Every row gives one point. Two turns around zero, p and q, are shown by what they do to some points. Write where each new point lands after one turn and then the other. Backwards means that the second turn is done in reverse. Each puzzle has new turns, and all numbers are rounded.

Turn p:
[ 11  -6 -19] => [-2 17 15]
[-35 -31  17] => [-27   2 -42]
[-24   6  -2] => [-19 -15  -3]
[46 10 27] => [54  4  0]
[ -1  30 -36] => [-13 -11  44]
[ 3 -9 13] => [  7   4 -14]
Turn q:
[-34  30  18] => [ 31 -12 -36]
[-13 -14 -39] => [-24 -35  10]
[24  2  5] => [ 5 17 17]
[ 24 -18  16] => [-12  30   9]
Where do these land?
q, then p backwards: [13  1 -9] => [  5   9 -12]
q, then p: [-20  -3  16] => [-14   8  21]
p, then q: [ 0 15 41] => [-30   3  31]
p, then q: [ 43 -28   8] => [39  3 34]
q, then p: [ -1 -10 -30] => [-11   4 -30]
q, then p: [-35  24 -26] => [ -5  48 -12]

Turn p:
[  9  12  17 -35] => [ -6 -23  27 -20]
[ 6  9 -2 27] => [-8 11 -4 25]
[-31  11 -33   9] => [ -1 -15 -44   9]
[  7  -6  41 -14] => [18 -4 40 -5]
[  9 -26 -23  14] => [ -2  32 -20  -8]
Turn q:
[-13   6 -14 -13] => [-21   4   9   6]
[ 4 11  6 38] => [ 18   8   0 -35]
[-28 -31   2 -43] => [-22 -36  17  39]
[ 29   2 -15  12] => [20 28 -4  2]
[ 25 -20   1  16] => [35  6  0  5]
[-17  30  20 -10] => [-29 -12 -21 -17]
Where do these land?
q, then p: [  1  -9 -19 -11] => [ 5  0  5 23]
p, then q backwards: [  8  18 -13  -1] => [-13  10   3 -17]
q, then p: [-15   6 -31  -6] => [ 16 -22   8  21]
q, then p backwards: [  2   2  48 -10] => [-37  16 -24 -14]
q, then p: [ 40   7 -11   0] => [-38  -4  -6  17]
q, then p: [-36 -24  26  27] => [ 26  19  27 -39]

Turn p:
[ -2 -10   8 -27   6 -15] => [ -7 -27 -18  -2   1   7]
[  1 -15 -23  17  -9  -4] => [ -7  13   4 -12  18 -21]
[ -6  23 -26 -48 -34  20] => [-14  -2   3 -56 -37  20]
[  7 -15  12   2 -23  -2] => [ 10 -18  16  -8   6 -11]
[-23  -5   7 -13  -3   9] => [ 19  -5 -16 -13  -5   6]
[17  3 14 27 40  8] => [ 2 17  5 44 18 16]
[  5  19   9  41  23 -15] => [ -1  22   4  47  -1 -16]
Turn q:
[19 18 26  9 28 37] => [-11 -10  33  -5  45  15]
[ 17   2 -21  -1  -8  -5] => [ -9   5 -23  11   5  -6]
[-15 -42 -37  -6 -35   1] => [-15  -7 -37  14 -50  18]
[ -1 -29  -1 -16   9 -13] => [  0   7 -16 -27 -14  10]
[ -3   1  12  21 -33 -21] => [ -7  23  14  19 -25 -19]
[-6 -7 15  0 12  4] => [  4   0  13 -14   1   9]
[-18  27 -12   9  17 -24] => [ 41   6  -3  11   8 -14]
[  7  30  18 -16  10  20] => [ -4 -24  18  -8  29 -14]
Where do these land?
q, then p: [ 20  19   6 -23  15   2] => [-16  -9 -30   9  11  10]
q, then p: [  0 -23 -16  -9  32  -7] => [-20  11   6 -21   1  30]
q, then p: [ -9  26 -12 -32 -14   4] => [-15 -15 -12  -4  30 -25]
q, then p: [  7   9   9 -14 -42   8] => [ 16 -11 -21  -4   0 -37]
p, then q: [-21 -12  -3  39  20 -20] => [ 29  31 -15  18  22  -7]
q, then p: [ 19  19 -14 -28 -22 -17] => [-26   0 -27  -3   4 -32]
q, then p: [  5 -10  29  16 -25  33] => [ 52  -6 -10   4  -8  -5]
q, then p: [-18 -17  13  19  18 -11] => [  3  -6  28   1 -18  22]
p, then q: [ -2 -11 -13  31  19   7] => [24  7  6  8 30 -6]

Turn p:
[  9  -4  11  -7 -13  22 -32 -16] => [-27  18   1 -25  20  -9   5   4]
[  7 -10  -6 -25  -8  28  13  -5] => [-27   3  27   2 -10   3  14  -7]
[  5 -21  15  23 -17  10  -9  -3] => [  2   7   5 -18  29  14  -3 -15]
[-20   3  -3  -2  26  -8 -22   8] => [ -4 -10 -24  12   8   2  -3  29]
[-10   0 -27 -19   7 -30  14   5] => [ 21 -22   9  17 -20 -12  13  19]
[ 17  24 -18  20  -7   4  19  16] => [ 10   3   4  23  -6 -19 -19 -29]
[-27   5   0  -9 -23  14   3 -27] => [-11   3 -10 -10  -2  -3  42 -15]
[ -1  18  21  22   6 -25  -1  29] => [ 33  18 -22  12   0   8 -25   4]
[ 19 -15   6  -3  27 -14  15  -7] => [  3 -20  11 -13 -19  15 -22   9]
Turn q:
[-16   3 -23  12  13 -24   5 -22] => [29 27 20  0  0 -7 13  2]
[  7  -7   3 -20 -18  15 -38   4] => [ -9 -25 -14  11 -32  -9 -10 -17]
[ -2 -23   3   7  16   1  28  -6] => [ -2   7   1 -25  10   3  20  22]
[ 10   4  11  12 -20  17 -48  31] => [-20 -15 -26  22 -22  23  -9 -38]
[-27  23  10  15   6  11  16 -33] => [-14  24  44   6  -1   5  -5  18]
[-14   4 -11 -10  15  -5  12   8] => [ 17   2  10 -19   9   2 -10   0]
[ 14   3   9 -14  11 -21   2  -1] => [  2  10 -15  -5  12 -22  -9   0]
[  5  -8  17  -8 -33   4   5  14] => [ -8 -21 -22  15  -2  11 -11  19]
[ 23   2 -19   6  10   1  18   5] => [ 6 -9  2 -4 29 -5 19 -7]
Where do these land?
q, then p: [-14 -12   2  -3  22   0  10  21] => [-25   7  12   4 -13  -8   7  16]
p, then q backwards: [ -1 -15 -21 -18  15  -9  29  14] => [-16   4 -18  -1 -33  21  -4 -14]
q, then p: [ 19   8 -11  25  10 -17  -4  -2] => [  0 -17 -15  -3 -24  -6 -12 -18]
q, then p: [-19   6  24  -3 -22   8   2 -28] => [ 19  28 -14  16  25   8   3  -3]
p, then q: [ 14  23  24  -1 -13  15  -9 -17] => [ 18   0  23  13  -4 -17 -27  -1]
p, then q: [ -1 -17  19  -4 -18  20  -4 -19] => [ -7  -6  24 -17   1 -10 -22  15]
q, then p backwards: [-26 -10 -15 -18  19  17  -5   0] => [ 25 -12   7  -6  -3 -17  18 -24]
p, then q: [ 31  20   4  15 -16 -33 -28   3] => [ 14   9 -24  11  12 -35 -17 -33]
q, then p: [ -3  -2 -26   7   3  -2  10  29] => [-29 -11  18 -10  -8   4 -15  -4]

Turn p:
[-12   4   9 -34 -26   4  -7 -37 -42] => [ 20   4  -1 -29 -43 -34   4 -29   8]
[ 48  16  -8  19 -22 -10  10 -28  11] => [ 14 -32  17  20 -10 -26 -24  35   5]
[ 21  -4   7  22 -28  12   2  11  16] => [-20 -26   2   0  10  -2 -17  17  23]
[-12  11 -13 -24  -2   3  13  16   8] => [  2  15 -25  14   2  -3  17  -2  13]
[ 29  20 -10 -47  20 -16   8  16  -7] => [ -8  35 -16  41 -29 -17   4   8 -12]
[-16  -4   6 -25  18 -45  12  -1 -19] => [  3  35   6   1   5 -30  23 -12 -30]
[-18 -22  11  17  17  16   8   3   9] => [  0   0   0  -9  29  21 -12 -19  -3]
[-18  -2 -10 -17  11  14 -14 -11  10] => [ 13  -6 -20   0  -8  16  11 -18  -8]
[-19 -16 -10  23   3  -2 -33  -4  -3] => [  1 -14   5 -32   2  25  11   5 -19]
[-21   8  13  25  21   2 -12  15  13] => [-8 -1 20  2 20 33 16 -7 -1]
[  2  -3  -4  24  -2   8  12  10 -12] => [  1   9   9 -12  13   8 -14  14  13]
[ 15  -8   9  16 -11  14   1  12  17] => [-19 -18   0   4  12   7 -17   7  13]
Turn q:
[-22 -34 -22  -9 -20 -25  10  -7   1] => [  7  -2  40  -1  29  21 -11  13  11]
[-4  1 22 -7  4 -2 15 10 16] => [  6  -8   2 -19   8 -18  10 -14  -1]
[  6  32  11  47  -9 -13   7   1 -21] => [ -9 -14 -38 -17 -18   0 -35   6  24]
[ -8  27 -20  -7  -8 -16 -44 -22  -9] => [-24  15 -23  34  21  25 -20  -5  -8]
[ 22  -9   0  18  10  18   0   2 -15] => [  7   9  -7  -1 -33   1   7  14   6]
[-18  -2  -3  -7  12  -4  13  26  -7] => [  5  -6  16   9   4 -29  -5  -1  13]
[ 39 -24  21   4  27   4  26  20  17] => [ 25   3  -4 -31 -13 -26  42  19   6]
[ -9  20   1 -16 -39  24 -16  26  36] => [-54 -10  16 -12   5 -12   5 -16 -34]
[ 16 -31   6  -8  -1   3 -11 -12 -15] => [16 32 10 -4 -8 16  6  7 -4]
[ 16   4 -15   0  22  11  11 -11 -13] => [ 21  -7 -11  19 -17   1   7  15  -5]
[-17  15   6   8  10   4 -23 -23  17] => [-12  -5 -18  12   5  20  10 -30   5]
[-22   2  -8 -23  -8  -4  14 -10  -6] => [ 13 -11  18  11  16   2 -16  -9 -12]
Where do these land?
p, then q: [ 16  19  26  31  -7  39 -16  -9  11] => [-15  18  21 -26 -14  22  32 -30  -1]
p, then q: [ 17  23 -20  16  15   2  37   9  -4] => [-30  -2 -32  -8 -13 -23  17   6  12]
q, then p: [ -9   4 -31 -32   4  -4 -11 -21  16] => [ 10  20  26 -11  14  26 -27  -3   1]
p, then q: [-22 -14 -30  13 -32  -8  -7  20 -26] => [  3 -10  19  15  28 -40   7   8 -28]
q, then p: [-10 -24 -15  -9 -16  15 -37   9   8] => [  9   3  27  -2  11   8  14 -29  31]
q, then p: [ 30 -19   6  -2   6 -32   2   1  27] => [  0  36 -19  37   8   3  -3  -1   2]
p, then q: [-10  -6  42   5  -6 -15  19  19 -15] => [ 16 -10 -20   3  28  -2  -1 -38  10]
q, then p backwards: [-19  -6  -2   9  10   7  25 -17 -27] => [ 10  18  -2   6   4  26   5 -33  -1]
p, then q: [ -1 -14  -2 -14   4  -5   8  15 -23] => [ -8  -8 -13  18  15  -6 -17  -4 -10]
q, then p: [-27  13  13   5  23  -4 -16 -16  10] => [ 36 -22  -1   4  10   7 -13   1 -12]
q, then p: [ 12   5   0 -31  -5   4  -1  -4  27] => [ 14  37  10  -7   0  -6 -12  -7  -3]
q, then p backwards: [23 19 13  8  3  1 -1 -6 -4] => [  0 -16 -21 -20  -5   5  -6   0  -2]

Turn p:
[-24 -28 -22  25   1 -15   2   3 -19 -39  36] => [-34 -11 -12  -1  14  60 -19  10 -12  -3  -8]
[-22  24  -3   5 -19   8  26   2  -3 -40  -1] => [ -1 -22  -7 -16 -30  28  -8 -15  20 -21 -14]
[ 19  10 -28  14   5  22  34  -7 -23   8  -6] => [-10 -39  12   9  19 -18  -5 -15  13  -7 -28]
[-21 -13  13 -12 -17  28  16  36  12 -17 -17] => [  6 -14  10 -36 -15  20  40  -4  17  -1   9]
[ 42   1   5  36 -13 -27  -8  -4 -11  10 -30] => [  1   2 -28  -8  20 -34 -29  12  26  34  -8]
[  3  10  24   6  31 -24  -1  -2  21  26  14] => [ -9  25  11  -5   1 -27 -24  -8 -22  -3  30]
[ 31  -7  -2 -25  15 -11  -4  22   4 -23  11] => [  0  10  38   0  -3  10 -11  34  12   8   2]
[-14   2  -5 -25 -18  26 -13  28 -36  -2  -7] => [ -4   4   0  -7  -7   7  47  17   7 -13 -35]
[ 11  23  10 -15  26 -21  -9 -26   2  24 -27] => [ 23  19  -6  16   6 -44 -17   6   2 -23  13]
[-17  24   9 -11 -47  23  24  -6  31  15  27] => [ 16   3  12  -5 -39  10  14 -60 -12  13 -14]
[  0 -26  28 -11 -16  27 -32 -21 -23  16 -20] => [ -1  21 -29  29   9 -11  49   2  18  11   7]
[  6   8 -17  20  35 -15 -24 -14  40  12  30] => [ -3  -5   7  19  -7 -10 -37   9 -52  13  27]
[-16 -28 -12  -8  16 -22 -13  -8   4  11  -9] => [ 16  11  -9   3  31   9   0  14 -19  -8  17]
Turn q:
[ 30  -5   5  -8  -5 -26   3  27 -24 -19  -5] => [-14   8  12  15 -24  10 -21  37  -4 -16   3]
[-28  -2 -22  18  11   1  12   9  -1 -31  21] => [ -4   9   5  25  26  26  -7 -10   0  27  20]
[-36   9 -11  32 -31  26 -10  -2  34   8 -26] => [ 16  12   9 -31  -3  -1  30 -43  24  14  35]
[-19 -14  39  24  11  26  18 -22   1 -16  15] => [ 15   5 -34  39  -9   5  17 -34  -3  13  -8]
[-27  26   5  14 -29  44  25  19 -12  29  -8] => [  4  39   8 -10   0  -7   5 -37  55   2 -17]
[ -3  -7  15   4  -2 -28 -28   5  26  -7  28] => [ 16 -33 -26  -4   0  16 -16   8  -2  -6  28]
[ 25 -35  -9 -40  -4  -6  18   3   3 -14   0] => [ -4  14  -9  -7 -14  -5 -12  43 -27  26 -13]
[ -4 -40  -3 -10   3  -9 -30   2   9  14 -12] => [ -1   6 -22 -26   2 -16  -6   5 -31 -11  24]
[ 25  16  11 -10  31   6  19  29   5   6  -3] => [-17   6 -11   7   8  14  20  33  18 -17 -24]
[ 27   7 -18  -7  -8 -13 -48  -9  -9 -12  15] => [ -8 -33  19 -22  -9  22 -27   0 -28 -15   1]
[-15  30 -26 -37   8  -9   5 -21 -11  13 -37] => [-33 -14  35 -14  16 -45  10   5   5  12 -10]
[ 25  14  14  21  15 -13  17 -40 -21  30  12] => [ 32 -18  15  28   8 -18   7  -6  -9 -30 -38]
Where do these land?
p, then q: [  9 -11   1 -16  -8  39 -13   5  -7  16 -28] => [28 19  3 21  7 -8 15 36  9  4 -2]
p, then q: [-23  47 -16   2  -6  -8 -17  10 -23 -31  -1] => [-26  24  26 -24 -32   7  -6   1   0  20  30]
q, then p backwards: [ 15 -46 -29  13   5  -2 -22   7  -4   8  -2] => [-34  -7  -5  -8  19 -35 -11  12  18  18  13]
q, then p: [ 32  -6 -11   1 -11  23  12 -28   5  19  -2] => [ 18   8   4  -2   9 -24   4   1  44  -6 -10]
q, then p: [  5  23  35 -26 -20 -18  26   0 -14  -8  33] => [ 23  -9 -27 -21   7  -7   8  19 -16  49  15]
p, then q: [-44  26  12 -25 -15 -24  29   2 -12 -15  29] => [-31 -21  18  -5 -41   5  14 -32   1  36 -14]
p, then q backwards: [  0  25  14 -38 -12   1  30 -18   3 -31  20] => [ 16  27  15  37 -34  13   0  13 -31  -5   3]
p, then q: [  1 -21  -3   7  24 -22 -40  -6  33  25   9] => [ -5   0  11  15  25  16 -40  -4  10 -40 -21]
q, then p backwards: [ 20 -16  11  26  17 -26 -15  31  17  15   9] => [-37 -11  -7 -16  26 -16 -12 -10  -2 -22 -27]
q, then p: [-22   7 -21  18  25  41  -5  18  -2 -25 -12] => [-12 -21  -2  16 -14  -8   9 -41 -15 -40   9]
q, then p: [ -7   5  17   4 -41  34  17 -30  -1  -6   3] => [ 36   9 -18  17   8 -26  -7 -30  13  24  -7]
p, then q backwards: [ 15 -18 -27  14   5   7   1   5  24  41 -20] => [-21 -10 -25  -7   8 -19   4 -44  22  11   6]
q, then p: [ 14 -30   4  14  11 -37 -11   9  19   2 -30] => [-32   7  28 -16  -4  29 -15   6   7   2 -31]
p, then q: [-15  14  13   7  26  -7   7  -4 -36  -9  -6] => [-22 -10   2   9   6  14   1  -2   0  29  34]
